Each row is a point. The last column is the point's height on a tilted bowl or saddle (a function of degree 2), plus a little noise. Count its main directions that bend up, bend down and stay straight.
In the rows, 128 means zero.

Points:
[[189  86 114  50]
 [116  81 116 141]
 [146  61 162 134]
 [189 183 154 131]
 [148 110  88 116]
 [119  84 102 137]
 [ 69 152 128  66]
 [127 140 187  99]
 [114 117 177 120]
 [205 140 168  54]
 [132 192 109 151]
 [192 144 139  88]
 [140 113  69 130]
 [119  71 172 165]
 [129 109 127 120]
 [ 29 113 132  72]
 [ 95 164 110  96]
 [ 73 140 104  81]]
Directions: 1 up, 1 down, 1 straight

Points:
[[ 95 134 133 138]
 [151 155 170 154]
 [108  95 181 132]
 [ 56 197 103 249]
 [220  64  78  79]
 [140 163 117 142]
 [148 192 140 183]
 [133 112 137 115]
 [118 127  99 124]
 [100  98 100 124]
 [181 163 103 125]
 [140 128  89 114]
 [ 92 125 140 134]
 [107  78 116 117]
 [201 146 115 107]
 [213 107 189 151]
 [ 68 160 104 187]
 [177 136 126 108]]
Directions: 2 up, 0 down, 1 straight

Points (18 x 4):
[[151 211 108 107]
 [116 153 133  99]
 [141  65 133 145]
 [137 116  69 111]
 [192 134 121  62]
 [106 114 113 132]
 [140 150 216  78]
 [153 109 163  83]
 [101  94 151 157]
 [148 149 166  76]
 [249 144 155  62]
 [110 105 137 139]
 [191  70 191  76]
 [ 91 189 116 106]
 [156 139 173  74]
 [124  87 128 144]
 [114 118 116 122]
 [117  69 159 166]]
Directions: 1 up, 0 down, 2 straight

Points (23 x 5):
[[ 99 117 119 197  69]
 [128 163  53 100 133]
 [117 144  74 151 114]
 [162 147 104 190 137]
 [ 92 105  77 111 153]
 [ 79 150 153 152 111]
 [162 144  76  91 146]
 [177  75 106 174 169]
 [150  85 172  98 146]
 [158  81  91 129 170]
 [ 90 202 118 177 134]
 [159 103 165  79 153]
 [148 131 161 162 126]
 [178 131 111 173 150]
 [152 147  71 127 133]
 [ 71  81 185 182   7]
 [167 158 159  75 145]
 [111 160  83 135 129]
 [130 114 134 100 160]
 [ 80  96  71 114 149]
 [161 187 141 119 155]
 [ 31 103  72 137  89]
 [123 209  96 136 154]]
Directions: 2 up, 2 down, 0 straight

Points, 24 rows:
[[144 143 165 178 120]
 [ 98 112 139 172 131]
 [137 184 119 135 128]
 [225 151  88 148 173]
 [127  74 105 120 142]
 [170 128 118 112 131]
 [ 97 109 107 128 145]
 [114 149 153 138 116]
 [ 88  71 190 100 125]
 [ 76 184 101 138 163]
 [153 138  86 192 168]
 [115  88  92 163 153]
 [109  86 122 146 132]
 [152  93  72 190 178]
 [115 174 170 112 114]
 [112 119 114 100 138]
 [154 203 132 107 117]
 [147 119   7 140 249]
 [134 155 165 187 125]
 [135  60 129  82 141]
 [132 126 109  61 151]
 [ 90 133 146 144 128]
 [ 99 127 177 128 116]
 [107  61  89  95 166]]
Directions: 3 up, 0 down, 1 straight

Points:
[[ 77 111 128 154 139]
 [ 71 149  72 193 170]
 [114 177 190 185 157]
 [128 185 122 105 121]
 [ 67  67 128 137 155]
 [152 148 183 126 139]
 [134  73 164 120 148]
 [ 93 190 146 117 124]
 [148 105  79 112 149]
 [121 140 192 103 137]
 [ 83 162 123  56 131]
 [186  88 180 122 167]
 [126 143  99 177 144]
 [ 98 135 114 162 135]
 [132 118  64  99 148]
 [222 183 114 120 174]
 [114 142  77 169 148]
 [157 182  75 103 140]
 [124 127 151 172 139]
 [107 122 133 118 125]
 [168  97 104 148 155]
 [109 137 123 163 133]
 [227  89  51 198 249]
 [ 85 118  97 157 142]
 [200 192 136 131 158]
 [120 108  97 144 139]]
Directions: 4 up, 0 down, 0 straight

Points:
[[168 135 176 123 108 184 194]
 [181 101  97 116 171 108 120]
 [141  84 110 117 115 103 144]
 [116 132  30 200 180 154 130]
 [124 152 124 134 167 227 131]
 [151 210 168 104 116 148 185]
 [141 135 148  97  98 145 163]
 [154  83 150 134  93 136 172]
 [147 128 124  64 149 189 138]
 [123 106  80 157 114 144 142]
 [142 124 118  88 124 144 133]
 [175  91  34  57 116 137 186]
 [ 84  88 167 171 114 145 164]
 [119 111 136 159  21 148 225]
 [ 78 140 144 132 145 147 112]
 [142 138 210 104 118 153 191]
 [102  70 110 125 169 121 116]
 [ 66 133 141 171 146 216 161]
 [ 75  51 152  31 150 233 187]
 [109  87  89 137 151 117 119]
 [173 168 145 133 120 148 151]
 [156 134 120  70 141 168 134]
 [190 102 140  80 154 168 150]
 [157 138  72 192 136 120 135]
 [ 72  92 162 156  54 126 186]
 [194 167  70 134 109 163 147]
 [136 101 167 191 104 137 185]
 [120  83 147 138 128 159 148]
 [161 218 153 184 134 110 170]
 [ 86 123 100 137 111 137 129]
 [159 131 107 136 232 104  88]
 [156  52 164 100 145  85 172]
 [144 179 166 122 188 102 112]
 [102 126  43  48 130 128 142]
 [175 170 192  86 118 164 203]
 [161 122 171 149 142  99 150]
 [168 188  92 116  99 138 155]
 [175 176 153 173 134 113 152]
 [105 120  81  90 171 158  88]]
Directions: 4 up, 0 down, 2 straight

Points, 39 rows:
[[107 150 137  98 175 168 100]
 [134 106 117 125 160 136 122]
 [151 146 148 136 140 159 130]
 [ 24 131 112 135 164 138 108]
 [137 142 198 103 102 156 174]
 [102 129 106 134 143 135 120]
 [159 113 182  82 161 105 107]
 [ 85 124 101  69 185 132 100]
 [115 112 141 163 112 198 158]
 [134 134 101 170 120 206  85]
 [119  80 151 147 103  95 150]
 [ 81  77  44 134 181 129 102]
 [196 127  94  54 159 135 179]
 [171  58 189 132 106 122 162]
 [186  90 107 100 112 100 147]
 [182 171 176 121 179  88  68]
 [222 168  90 109 138 143 129]
 [133 172 116  70  72 116 106]
 [114 145 109  98 158 168 105]
 [ 78 104 120  93 188 108 103]
 [144 111 114 162 132 222  75]
 [139 131 192 162 212 201  67]
 [ 96  89 157 185  88 146 223]
 [111  86 102  67 129  76 125]
 [128 101  87 158 138 150 103]
 [125 155 142 192 154 140 116]
 [ 78 149  81 102  30 130  58]
 [112 171 158  93 170 118  94]
 [178  72  69 135 117 170  88]
 [163 181 140 157 129 153 119]
 [161  89 104 102 133 125 143]
 [137 124 214 133 155 187 152]
 [155  92 103  93 126  84 139]
 [ 96  87 117 121  61 188 156]
 [130  96 181  77  63 102 165]
 [162 124  69 190 119 197  21]
 [115  66 168 114 187 186 106]
 [173 175 137 100 167 161 112]
 [171  56 186 125 157 190 105]]
Directions: 1 up, 3 down, 2 straight

Points, 44 rows:
[[165 156 102 173 161  67 165]
 [162 169 185 153 102 144 155]
 [154 123 129 176 146 151 163]
 [ 72 107  84 113  86 117 135]
 [105  63  76  80 173 211 208]
 [157 127 135 139 126  86 150]
 [117 169 117 114 114 102 133]
 [198 170 161  94  64  82 157]
 [183 207 110 145 109 117 194]
 [143  66 178 131 165 191 198]
 [173 118 147 156 146 159 174]
 [ 85  94 105  81 136  82 144]
 [144 106 131 140 112 145 146]
 [100 119 105 156  91 128 134]
 [109  92  94 169 162 123 152]
 [147  73 185 174 133  50 203]
 [172 159 118 112 145 179 171]
 [186 146 100 151 103 172 186]
 [174  81 193  89 117  77 178]
 [121 135 129  70 189 154 152]
 [112 135 131 163 125 193 125]
 [153 230 169 116  78  85 174]
 [174 199 190 112 122 137 174]
 [131  92  80  58 162 135 155]
 [ 86 120  74 158 180 187 156]
 [ 95 113 207 127 121 133 132]
 [165 134  96 126 142 206 184]
 [ 89  84 125 126  78  88 151]
 [168  74 143  91 117 127 166]
 [109 113 122 204 124 129 155]
 [ 93 100  50 141  97 130 169]
 [ 96 143 138 120 143 177 119]
 [135 172 153  66 143  12 154]
 [142 160 144  73 125  97 130]
 [156 114 152 141 128  73 156]
 [ 80 112 101 131 177 133 137]
 [101 129 208  64 143  94 155]
 [157 165 178 150 144 236 183]
 [ 97  80 133 123  64 112 136]
 [ 97 151  82 145 200 122 144]
 [176  76 106  99 117 146 177]
 [157 124 139 103  82 186 128]
 [172 153 217 101 134  94 176]
 [217 146 154 134  69 104 191]]
Directions: 4 up, 1 down, 1 straight

Points, 65 rows:
[[167 183 146 128 129  85 186 166  76]
 [113  83  84  93  54 121 176 103 116]
 [110 127 169  93 179  67  93  98  88]
 [124 145  78 115  99 111 178  80 101]
 [116 137 119 100 134 139 173 199 135]
 [182  66 188 150 197 163 130 149  90]
 [182 212  85  88 156 129 130  54  38]
 [154 134  93 140 123  50 146  71  92]
 [145 144 151 141 126  10  61 103  92]
 [237 124 242 211 122 183 201 103   7]
 [ 75 109 135  70 151  92 178  96 108]
 [119 168 116 118 175 126 153 128  97]
 [130 180 151 190 182 208 144  70  51]
 [138  91 107  84  57 180 168  98  90]
 [202 150 155 161 119 170 135 123  88]
 [164 105 130 119 195 159  80 171 112]
 [173 118 156 123 129 170 137 151 113]
 [111  97  95 140 144  89 183 163 134]
 [188 178 126 242 161 121 161 161  64]
 [105 137 189 188  92 164 121 178 145]
 [ 96 153  94  82 113 152 144 142 139]
 [142 125 186 222 149  97 140 168 102]
 [146 167  98  74  84 153 128 115 103]
 [175 144 117 148 167 136 145 144  88]
 [ 93 162 145  57 143 147 191 149  95]
 [ 82  85 113  43  99 130 121 160 153]
 [113 102 156 107 126  63 130 166 132]
 [107  95 140 171 176 138 106  85 108]
 [154 147 221  82 182 194 148  90  15]
 [198  76 147 131 133  94 168 166  98]
 [114 150  83 123 113 136 102 127 140]
 [167  50 111 154  51 134 152 123 109]
 [ 77 120 118 158 102 159  95 168 165]
 [108 128  82 162  80  89 108 132 141]
 [168 158 103  86 101  85 141 145  91]
 [112  93  98  42 159 177  46 107 144]
 [197 121 133 126 103  83 108  56  82]
 [179 144 134 147 125 122 101  39  78]
 [114  85 183 123  67 102 158  82 104]
 [111  87 204  77 128  98 127 148 117]
 [ 72 191 106  64 123 213 119 130 135]
 [ 61 101 128 164 146 156 127  84 127]
 [132  96 102  82 106 113 132 140 133]
 [127  73  49  91 176 103 176 127 110]
 [124  90  65 143 183  87 161 183 114]
 [133 173 116  95 140 117 228 146  72]
 [176  69 169 124 108  67 159 135 109]
 [132 169  65 121 125 144 101 101 122]
 [110 121 154 124 161  89  70  81 110]
 [107 160 197  80  92 163 111 149 113]
 [152 145  38 115 122 143 125 171 112]
 [111 152  84 128 112 101  99 137 137]
 [134 144 126 144  81 149  87 125 135]
 [ 71 126 137 142 187 141 131 116 119]
 [137 145 125 127 136 136 162 145 115]
 [106 222 177 122 133 124 130 171 100]
 [114 120 147 128  86  95 131 137 138]
 [120 171 109  88  11 102 200 178 106]
 [120  90 146 108  67 110 101 114 135]
 [174  95  87 140  93  76  99 125 112]
 [124 176 133  87  85 168  94 158 130]
 [ 54 146 182 121 159 131 148 177 128]
 [110 127 126 117 117 191 167 102 111]
 [110 135 101 179 177 178  79 139 133]
 [ 87 122  85 145 168 161  51 149 150]]
Directions: 0 up, 4 down, 4 straight

Points, 70 rows:
[[107 218 153  80  85  74 121 111 172]
 [102  95 129 172 146  34  99 171 118]
 [ 93  67 128 103  56 157 111 144 137]
 [173  77 196 116 158 110 159 200 134]
 [196 123 128  52 135 133  95  49  45]
 [150 120 131 147  68 131 154 194 131]
 [ 99 150 110 162 110 132 204 109 127]
 [163  49 166 154  81 223 111 133 135]
 [152 115  92 118 135 126 101 123 110]
 [ 90  88 166 143  98 188 170 120 124]
 [ 96  82  61 149 120 131 109 148  99]
 [128  90 142 100 120 125  88 219 138]
 [ 40 165 146  66  82 153  97 101 249]
 [144 105 151 156 128 130  70 164 120]
 [144 101 120 193 167 155 141 236  98]
 [120 144 145 103 120  40 118 105 128]
 [ 49 102 126  86 150 106 114  62 165]
 [131 108  85 129  78  96 137 190 128]
 [103 122  83 142 138 150 135 140 125]
 [109 210 112  96 119 104 182  91 142]
 [127 114 137 160 165 144 133 142 134]
 [140 166 122 167 173 161 125  71 122]
 [ 70  96 141 119 149 129 144 159 139]
 [112 207 105 107 147 115 198  69 119]
 [ 77 119 123 166 150  74 200  27 143]
 [160 187 157 103  85 130 219 167  90]
 [ 90 195 179 109  47 145 107 206 181]
 [179  36 132 144 141 115 105 110  97]
 [138  16 149 115 115 109 111  61  46]
 [132 103 122 175 118 135 159 197 119]
 [ 81 120 108  92 130 142 109 170 163]
 [156 121 173 113 172 160 135 139 139]
 [181 112  76  92 156 148 121  91  76]
 [145  71 108 107  89 112 135 126 105]
 [ 44  48 170 140 183 109  96 166  80]
 [138  46  63 102  98 130  77 154  74]
 [127 135  78 190 128 169 175 164  92]
 [138 118  74 104 196  87  80 171 104]
 [151 128 149 118 151 170  70 122 120]
 [114 109  66  86 126 153 164 104 110]
 [ 94 160 160 128 119 136  96 182 150]
 [126 124 156 114 117 117 127 106 135]
 [132 142 170 116 115 123 119 140 144]
 [126 132  58 138  85  90 180 157 113]
 [176  85 143 126 197 116 169 130 131]
 [133  77 138 143  51 118 132 130 115]
 [ 91  89 176 127 200 174 142 107 131]
 [167 121 126 131 115 118 142 131 126]
 [ 77  94 173 137 168 139 132 135 131]
 [ 95 117 125 117 124 175  98 100 144]
 [103 184 163 185 129 119  21  82 117]
 [202 117 166 149 137  87 114  91 106]
 [132 155 103 140 181  93 130 175 132]
 [109 215 130  75 101 179 135 164 164]
 [ 88 163 147 125  95  95  77 169 168]
 [189  36  40 193 169 165 106 124  50]
 [169  99 134  87  86 102 179 130 102]
 [150 106  92  75 193 141  86  86  88]
 [109 119 131 180  83 125 227 139  96]
 [121 108  64 123  92 149  98  97  97]
 [112 188 121  34  71 114 157  79 158]
 [ 90 131 144  36 100 150  79 147 208]
 [172 198 164  78 118  98 126 104 100]
 [ 87 153 155 101 172 113 141  86 153]
 [104 142 121 116  72 140 151  95 149]
 [ 66 125 142 133  61 123 177 116 155]
 [111 147 123 129 151 164 155 211 117]
 [ 77 187 132 136  92 139 114  73 190]
 [ 60 198 105 219 140  77 162 112 220]
 [180 141 104 123  81  95 178  84  76]]
Directions: 2 up, 4 down, 2 straight

Points, 61 rows:
[[ 88  77 140 131 134 123 109 196 113]
 [138 167  85 138 169 145 163 197 115]
 [ 59 103 145 158 131 221 106 120  99]
 [120 118 139 132  67 102 102 140 141]
 [167 135 111 214  84  91 156 102  92]
 [ 56 155  93  80 144 124 165 158  65]
 [102 132 123 106 161 110  88  89  82]
 [103 136 138 100 219  98 182 148 112]
 [ 93 147 171  81 102 154  80  45  75]
 [122 148 133 145  32 148 135 193 164]
 [ 54 141 133 108 150 158 112 116  75]
 [ 93 148  36 200 168 129 134 126  92]
 [137 136 106 185 175 136 106  51  88]
 [123 114 139 136 109 158 123 135 130]
 [197 162 163  61 132 128 188 221 136]
 [125 139  82  76 189  99 206 181 137]
 [138 135 204  97 126 141 111 211  77]
 [130 123 160 130  82 110  52 158 104]
 [148 134 118  94 125 190  98 134 106]
 [109 107 110 129 137 107 137  95 131]
 [157 151 104  98 142 126 105 169 111]
 [164 136 157 171  82  99 118 165 147]
 [ 75  85  76 154  86 174 172 114 132]
 [195 157 160 128 152 144 117 133 115]
 [ 89 180  56 119 119  62 118 104  26]
 [168 127  27 137 134 106 124 171 106]
 [120 138 123 136 118 128  77  74  88]
 [134 212 136  81 174 186 125 167  49]
 [207 156 125 104 119 143 217 168 166]
 [164 181 157 116 157 199 134 150  94]
 [ 84  71 163 138 187  90  93 172  73]
 [206  97 156 164  91 190 128  55  86]
 [107 112 189  44  80 154 154 112 120]
 [153 172 234 176  99 128  98 121  92]
 [120  48  87  94 136 165  60 172 129]
 [155 152 135 139 109 152  91 125 113]
 [128 101 116 160 143  99 136 159 136]
 [196  82  89 151 120 127 129 166 133]
 [ 54  79 165  92 120 109 120 112  89]
 [145 172 119 163 157 100 118  76  72]
 [125  63 122  91 179 162 110 173 131]
 [159 120  85 126 114 138  91  73 113]
 [ 94 163 121 125 143 102 156 129 104]
 [176 206 106 117 119 185 109 130  91]
 [108 133 105 195  91  93 201 153 151]
 [ 93 190 147 103 151  86 136 132  52]
 [114  78 143 139 175 121 125 193 123]
 [ 34 132 108 137 120 153 161 175  92]
 [122  65 122 161 188 189 166 149 148]
 [225 122 173 153 118 164 155  95 112]
 [117 191 153 151  16 155 132 128 182]
 [147  40 116  82 119  65 192 207 190]
 [ 85 184  77 166  91  99 143 148  76]
 [108 146  79 136 121 121 170 150 125]
 [117 145 139 137 112  85 151 164 134]
 [ 82 221 237 127  70 116 110 149  92]
 [162  68 164 192 118 138 141 158 114]
 [139 138 151 134 183 100 119 159  95]
 [179 112 157 138 106 160 139 201 133]
 [ 91 160 165  89 192 120  84 131  21]
 [ 93 144  62 162  97 128 159 119 106]]
Directions: 1 up, 3 down, 4 straight

Points (77 x 9):
[[159  82 115 127 121 156 155 135 157]
 [148 184 130 117 157 135 114 102 114]
 [173 156 150  89 146  81 191 192  78]
 [102 131 124 130 132 117 103 164 141]
 [135 153 128 136 100 135 192 121 130]
 [212 111 148  77 139 129 148 145 165]
 [161 132  70  74  98  71 124 111 149]
 [151 184 113  73  81  97 100 162  94]
 [ 98 154  70 174 134 148 119  92 173]
 [107 157 111 133 142 148 141 120 146]
 [149 159 136 185 139  80 137  91 133]
 [110 151 117 145 162 127 160 170 133]
 [126 142 137 139 131 110 107 127 144]
 [119 123  92 161 164  64 141 159 119]
 [129  64  76 180 113 112 107 107 134]
 [ 93 123 118  95 117 147 190 160 170]
 [116 146 111  84 157 126 163 131 140]
 [135 125 121 139 132 142 169 126 139]
 [130 188 124  95 145  43 175 115  93]
 [131 123 135 179  85 171 162 146 163]
 [129 144 115 184  99 145 110  88 156]
 [139 127 131 100 109  74 136  92 134]
 [136 122 150 108 160 156 159 137 129]
 [117 109 166 131 102 148  95 127 118]
 [110 124 112 110 164 165 147 153 143]
 [111 108 144  79 140 118 166 108 150]
 [120 107 138 146  88 144 118 107 126]
 [ 99 120 130 110  97 113 110 192 114]
 [145 117  98 183 138 117 170 114 120]
 [163 117 157 108 194 118 122 117 127]
 [101 120 163  80 139 142 129 128 130]
 [160 148 165  95 165  68 103 113 159]
 [129 104 105 126  67 110 141 170 105]
 [100 162 113 149 134 111 159 103 130]
 [154  92 138  93  90 114 125 102 144]
 [ 85 129  85 124 114 161  77 163 165]
 [ 89 127 141  60 177 145 194 104 148]
 [153 112 148 149 159  99 140 101 139]
 [ 86 115 134 101 175 137  91 175 118]
 [129  77 113 151 116 135 127  84 127]
 [156 186 144 135 133 171 145 128 133]
 [121 102 172 105 138 128 122 143 131]
 [135 219 116 125 188 111 229  83   7]
 [137 153 116 129 173  93 136 166 121]
 [115 147 122  98 109 171 129 136 136]
 [118 108 138 111 105  78 123 136 136]
 [145  95 109 152 129 147  78 194 129]
 [ 54 109 113  92  92 168 100 140 129]
 [127 143 138 158 113  92  67 150 156]
 [102 119 155 152 154  93 151 143 126]
 [118 123 103 121 149 119 119 160 147]
 [121  78 118 118  70 147  87  98 100]
 [196 150  83 155 148 127 144 150 151]
 [151  84 174  85 124  79 138  85 185]
 [101  88 145 117 138 155 130 124 124]
 [157 167 145 198 120  93 133 100 151]
 [114 174 111 133 106  85  72 149 161]
 [157 141  81 130 174 190 119 114 152]
 [106 109 163  45 223  95 142 119 150]
 [118 169 108 100 138 112 125 118 136]
 [ 93 123 150  97 158 104 127 133 147]
 [107 147  64 124 114 153  66 145 191]
 [142 197 111  97  97 106 120 150 109]
 [ 82 161 104 113 111 181 215 160 215]
 [126 157 150 151  78 159 141 129 150]
 [134 152 117 122  86  76 134 147 111]
 [ 91 114 149 124 163 107 120 150 134]
 [ 98 109 165 169 137 114 125 124 133]
 [169 159 159  87 117 129 138 108 118]
 [149 160 146 124 168 107 152 221  69]
 [129 157 128 131  79 151 126 101 125]
 [130 121 154 129 166 158  85 111 114]
 [153 149 146 212 130 155 126  72 176]
 [ 95  87 101 135  95  92  98 163 119]
 [116 160   7 102  82 162 116 125 220]
 [112 156 131  98 120 152  84  61  87]
 [111 137  85 147 130 123 153 147 150]]
Directions: 4 up, 4 down, 0 straight

Points (74 x 9):
[[ 96 139 181 118  72  94 130 131 148]
 [ 50  98 108 146 145 176 130  86 208]
 [ 51 120 132 115  82 155  95 248 195]
 [118 115 113  82  86  82 160 170 199]
 [132 168 185 120  73 129 203 117 137]
 [248  31 150 104  99 142  82 147  94]
 [115 185  64 151 112 124 140 141 148]
 [ 43  80 158 168  98 142 138 156 174]
 [118 143 130 138 154  70  89  89 155]
 [139 125 163  79 181 117 131 146 164]
 [108 180 145 189 130 150  77 127 124]
 [ 87 162 109 119 124 175 126 152 179]
 [174  91 140  74  75 139 138 147 124]
 [125 126  57 181  62 134  69  95  93]
 [177 184 152 110  74 143 139  65 111]
 [ 81  53 131 152 164 157 154 173 207]
 [120 143 111 169 107 173 132  90 162]
 [145  96 112 148 197 139 147 156 167]
 [124 134 134 149  81 117  99 154 121]
 [193  58  61  64 167 100  79 148 106]
 [ 72 188 140 138 146 128 165  38 161]
 [131 137 169  95 112 123 165  61 128]
 [122 122 211  70 118 126  83 112 136]
 [143  82 133 124 143 158  99 100 144]
 [103 127 161 131  54  78 129  84 166]
 [128 147 168  98 113 144 154 120 128]
 [159 147 149 152 156 117 122 135 132]
 [ 84 114 150 114  72  36 182 168 232]
 [149  82 130  98 117 209  96 127 143]
 [182  66  98  89 120 114 161 118 105]
 [155 143 109 161 134 122 111  96 132]
 [109 127 149 115 120 152 151  63 155]
 [ 93 113 129 108 145 164 114 108 172]
 [ 72 100 114 118 127  76 158  93 183]
 [187 114 133 184 117 124  64 171 148]
 [106 156 108  97  75  92 113 152 149]
 [ 99  74 146 151 169  76  87 151 188]
 [114  52 111 187 144 143 157 109 154]
 [113 108  94  87 202 149 131 103 189]
 [121 168 172 195 121 154 114  83 143]
 [105 147 101 166 103 103 119  93 123]
 [124  92  98 105 138 162 179  67 154]
 [ 93  59  72  91 135 109 120 114 154]
 [ 84 125 122 164  58  37 156 141 137]
 [161 143 102  65 107 152  93 196 172]
 [156  84 147  95 128 144 115  75 122]
 [185 173 125 131 142 163  92 119 141]
 [167 138 159  78 161 112 104  89 114]
 [168 168  81 214 161 116 130  22 199]
 [118 173 138 129 118  90 164 123 136]
 [124 109  50 117 175  86 139 214 204]
 [109 154 144 134 124 167 123 131 144]
 [143 138 106 119 215 163 107  58 177]
 [176 149  81 124 141 113 119  28 138]
 [137 169 138 139 128  54 129 160 148]
 [141  74 159 153 138   7 164 157 249]
 [144  91 131  56 111 135  62 127 129]
 [147 101 125  91  98 203  69 115 129]
 [100 157 169 133 121  93 133 150 127]
 [133 161 100  70 116 110 122 122 156]
 [ 22 153 102 144 114 146  96 104 164]
 [136 104  99 114  80 192 136 120 145]
 [164 125 115  62  36 111 142  83 113]
 [142 178 108  74 139 124 188  87 156]
 [142 149 160 109 117 114 127 102 122]
 [142 135 118  63 125 110  66 110 140]
 [167 176 159 137 138 200 115  96 138]
 [135 103  81 141 174  97  79 156 143]
 [147 132  79  92 124 110 110 103 128]
 [ 77 147 193  88  93 186 125 167 163]
 [ 76 106 157 184 180 143 114 170 154]
 [134 141 215 110 114 147 180 124 114]
 [135 138 165 110 128  42 134 163 192]
 [176 129 113 106 128 162  74  93 117]]
Directions: 5 up, 2 down, 1 straight

Points, 72 rows:
[[180 175 185 108 159 112 103 144 101]
 [141  91 123  88 171  68 114  93 118]
 [169 105 172 130 173 112 147 105 144]
 [ 71 116  80 108 159  72 144 120 105]
 [114 108 103 173 100 120 133 216  96]
 [143 107 138 116  98 119  87 148 118]
 [139  82 181 161 126 118 130 121 139]
 [151 140 173  81 157 192  80  94  76]
 [181 131 193 129  58 158 120  99  89]
 [ 67 191 143 104 149 118  85 146 123]
 [ 88 159 189 134 143 106  72 139 108]
 [151 209 153  68 170 103 175  69 141]
 [236 152 105 126 133 206 177 100  24]
 [177 161 121  95 105 166  59  69 102]
 [ 73  96 149  83 108  44  56 147  82]
 [ 49 107 178 142 189 156 141  91 161]
 [ 85 109 196 204 208 114 114  96 167]
 [151 103 119 100 137 112 137 126 113]
 [113 115  74 108  72 136  87 176 127]
 [170 182 193 166 102  98 118 161  90]
 [190 168 159 193 136 126 181 132  87]
 [ 85 112 162 116 144 107 156  88 145]
 [155 152 178 153 119 128 150 175  99]
 [130 101  24 132 119 173 144 148  98]
 [ 81  66  96 102  26 113 156 169  47]
 [ 95  91 160 134 198  82 128  66 179]
 [122  67 118 176  59 130 158 140 104]
 [109  70  88 159 144 193 143  85 149]
 [ 62 185 172  79 119 157 201 134 134]
 [117 141 147  93 151 127 129  66 128]
 [100  93 104 165 149 128 205 188 105]
 [164  23  88 185  78 156 117 144 145]
 [110 100 120 156 172 159  71 198  80]
 [114 163  67 128 104 171  88 116 137]
 [ 83 118 115 111 127 175 127 146 104]
 [121 134 138  95 130 174 157 148 102]
 [ 28 142 164  73 143  84 105  92  95]
 [107 192 124 120 154 102 115 155 140]
 [143 123 110 117 158 129 145  67 133]
 [169  77 238 116  80 146 197 113  69]
 [127 116 110 108  88  71 129 139 113]
 [164 159 163  78 153 143  92 130  95]
 [ 68 111 193  79 142 138 162 189 112]
 [163 211  97 110  73  82 204 178 142]
 [ 67 151 225 155 190 117 204 164 181]
 [133 147 214  96 174 143 109 127 119]
 [162 135 228 188  69 161 138 209   7]
 [112  97 109  90 161 113 131 139 108]
 [150  74 154 138 174 133 184 104 162]
 [ 93 131 120 160 158 179 147 208 105]
 [106 108 124 137  93  88 104 167 116]
 [108 120 145 117  97  83  76  91 137]
 [108  87 131 118 113 142 139  81 133]
 [103 120 125 108 123 182 198  63  92]
 [160 198 189 191 156 167 128 118  83]
 [ 89 113 146 144  79  82 115 198  96]
 [115 163 170  65  46 100 188 160 105]
 [123 178 158 140 133 163 143 125 120]
 [169  92 160 117 136  56  88 178  75]
 [144 137 137  79 173 188 129 112  91]
 [113  89 103 123 136 119  71 106 135]
 [137 149  87 128 119  99  86 164 128]
 [166 138 128 150 123 143 163 100 116]
 [136 147 146  74 140 109 109 106 117]
 [131 132 153 107  89 128 105 186 107]
 [ 33  98 137  95 115  86 158 128  91]
 [130 152  36 180 116 179 110 154 151]
 [145  38 116 139 115 118 134  65 179]
 [ 99 132  91 145 129 108  61 158 127]
 [ 85 164 136 138  80 123 132 104 120]
 [ 83 139  97 125 121 209 148 212  89]
 [ 92 186  96 133 126 136 142 111 130]]
Directions: 2 up, 5 down, 1 straight
